Rows are points. The ring and each string are closed loops that go straight from each point to the next, and from the last back to the first. Before rounding, they use only three directions, however many columns there are. How many times does the string pass through the ring? Passing back the other way cancels.

Ring (9 x 4):
[[ 52  31 -13   9]
 [ 33  58  -8  15]
 [  4  66 -10  19]
 [-30  52 -22  18]
 [-45  17 -39  11]
 [-34 -11 -46   5]
 [ -1 -30 -40   0]
 [ 21 -27 -32   0]
 [ 50   1 -20   4]]
String, 10 rows:
[[-15 -11 -71  -1]
 [ -5   4 -52   4]
 [-17  -5 -21   8]
 [-27  -8 -22   9]
 [ -4  14 -37   7]
 [-10  14 -62   4]
 [-40   0 -74   3]
 [-59 -21 -51   5]
 [-54 -31 -39   5]
 [-42 -34 -63   0]]
Times through: 0

Ring (7 x 11):
[[ 39  32   0 -15   9  -4  -7  -3  -3  19  18]
 [  0  50  16  -1  17   1   6   2  -4  11   1]
 [-32  34  25  16  19   6   3  -2  -2   4  -8]
 [-43  -5  25  30  15   9 -12 -12   2   1  -8]
 [-18 -49  10  28   5   7 -34 -24   5   6   7]
 [ 27 -52  -6   9  -2   2 -41 -25   4  16  24]
 [ 53 -11 -10 -12   1  -4 -28 -15   1  22  29]]
String:
[[ 14 -18  -5   6   4   3 -24 -19  -3  13  15]
 [  5 -33  11  15   5   3 -31 -17   8  12  13]
 [ -7 -54  21  26   5   4 -38 -19  15  10  10]
 [ -7 -88  14  33  -1   6 -53 -29  16   9  14]
 [ 25 -95  -8  19  -7   3 -59 -35  10  16  28]
 [ 40 -71  11   9  -3  -3 -53 -21  21  21  29]
 [ 24 -38  16   9   3  -1 -36 -14  15  17  20]]
Times through: 0

Ring, 10 rows:
[[ 89  14 -14  -4  43 -14  17  19 -27  -7 -22  -8  13  25]
 [ 87  55  -9  -5  25 -27  26  29 -22   2 -22 -24  14  19]
 [ 53  70   2   4   1 -39  36  28 -10  13 -12 -38  13   6]
 [ 24  63   5  13  -8 -44  39  22  -4  16  -5 -44  13  -3]
 [-27  19   9  28 -12 -43  40   4   5  15   9 -42  13 -14]
 [-47 -34  17  34  -7 -30  36 -13  14  13  19 -25   9 -14]
 [-46 -63  22  33  -1 -19  33 -21  19  11  23 -10   5 -10]
 [ -9 -88  20  22  20   0  24 -23  14   4  17  12   2   5]
 [ 33 -67   6  10  37   1  17 -11  -3  -4   2  13   5  17]
 [ 69 -26  -9   1  46  -5  14   6 -19  -9 -14   4  11  24]]
String (24 x 14):
[[  5  84   1  19 -18 -57  44  26  -7  18  -5 -61  17 -11]
 [  3  46  34  16 -32 -38  50  12  24  31  12 -35   3  -9]
 [ 12  -6  39  13 -16 -17  42  -1  28  25  16  -8  -3   0]
 [ 11  -2  27  14  -8 -21  38   1  17  19  10 -14   2   0]
 [-18  24  34  22 -32 -37  49   3  26  29  18 -33   3 -13]
 [-47  43  10  34 -27 -56  46   8   7  21  12 -59  15 -23]
 [-68  39 -10  43 -16 -65  41   6  -8  10   8 -71  24 -28]
 [-65 -12  33  37 -33 -38  48 -12  30  27  28 -34   5 -23]
 [-20 -32  44  22 -21 -17  43 -13  35  27  25  -7  -4  -7]
 [ -1 -19  19  19   1 -21  34  -4  11  13  10 -14   5  -1]
 [ -7 -12   0  23  12 -29  29  -1  -5   4   3 -25  14  -3]
 [  1 -29  31  17  -5 -15  37  -8  22  18  16  -5   0   0]
 [-47 -65  57  28 -29 -10  46 -26  50  31  38   2  -8 -12]
 [-68 -67  47  36 -27 -18  44 -28  43  27  38  -8  -3 -18]
 [-17 -36  35  22 -12 -16  39 -12  27  21  21  -7   0  -5]
 [ -7 -13   5  23   7 -28  31  -2   0   7   6 -23  11  -3]
 [ -8  -3  -4  24  11 -33  29   2  -8   3   1 -31  15  -4]
 [-14 -15  28  22 -12 -24  39  -6  21  20  17 -17   3  -6]
 [ -5 -15  35  18 -15 -20  41  -5  26  23  18 -12   0  -4]
 [-23   7  36  24 -29 -32  47  -2  29  28  20 -26   2 -12]
 [-34  59  13  30 -31 -57  48  13   8  24   9 -60  14 -21]
 [ -7  74 -23  26   1 -62  35  24 -26   4 -11 -69  27 -12]
 [ 11  55 -27  21  16 -52  28  22 -31  -3 -15 -56  26  -4]
 [  6  95 -28  22   2 -67  35  32 -32   3 -17 -75  29 -11]]
Times through: 0
